Each row is a point. Any point is a mix of the corners, with weights that add up to 1. It lies inside the corners' shape when no weight is negative. Is each point inside? If not, which corners have a negative weight?

Corners:
(1): [-36  61  -9]
(2): [-17 -23  47]
(3): [37 75 49]
(4): [-14 -63 -11]
Points:
[-31  83   2] -> outside (4)
[-35 -65   8] -> outside (3)
[-27 -22  18] -> outside (3)
[-20  55  -7] -> outside (2)

Corners:
(1): [ 10   9 -12  40   4 -11  24  36  -7  -6  -2 -24]
(2): [  1  -7  56 -22 -23   3  -3  17  29   5   5  -3]
(3): [ 13 -16  -4  13  -6   5 -54  38  29   2 -95 -27]
(4): [-14  18 -13   0 -36  -3  25  20   9  -3  17  -5]
(5): [ 12   9 -14  29  -8  -9 -11 -54 -30   4  -8   9]
(6): [ 16 -12 -15  -1  -3  12  21  34 -28   6  24 -20]
(7): [  5   0 -11 -19   5 -41   1  10  -6 -45  17 -22]
(8): [  7  -2   0  -4 -11  -3   6  -7  21   2 -12 -31]
(9): [ 12  -3  -2 -25   8 -11  11  27  27   4   7   1]
(10): [  8  -9 -24   2  -2   5 -20   4  16   2  27  -9]
(11): [-20  28   2 -14   6   8   1  -8  19 -20  -9 -11]
(12): [  9 -19 -15  15   8  -3  24 -22  21 -66  -6  41]
(13): [-54 -19 -15 -15   9  -3   1   6  24  -5 -18  -7]
Points:
[  1  -4  -5  -1  -2  -2   7   0  16 -15  -7  -6] -> inside
[-10   5  10  -9  -3 -11   4  -3  25 -14 -22  -4] -> outside (6, 10)
[ -5   4 -22   8   4 -15  -4  -6  12 -14 -17  -5] -> outside (2, 6)
[  0  -2   7  -5 -13  -2   0  16  14  -5  -5 -10] -> inside
[  4  -2   1  -4  -5  -3  -7  25  12   5 -14 -20] -> outside (12)
[  6  -1  -8  10  -7  -3  -6  10   4  -3 -19 -12] -> inside
[-4  5  2  3 -4 10  3  2  8 -6 -4  3] -> outside (7, 8)
[ -2  -5  12  -8  -5   7  14  41  30  -6 -22 -19] -> outside (5, 7, 10)
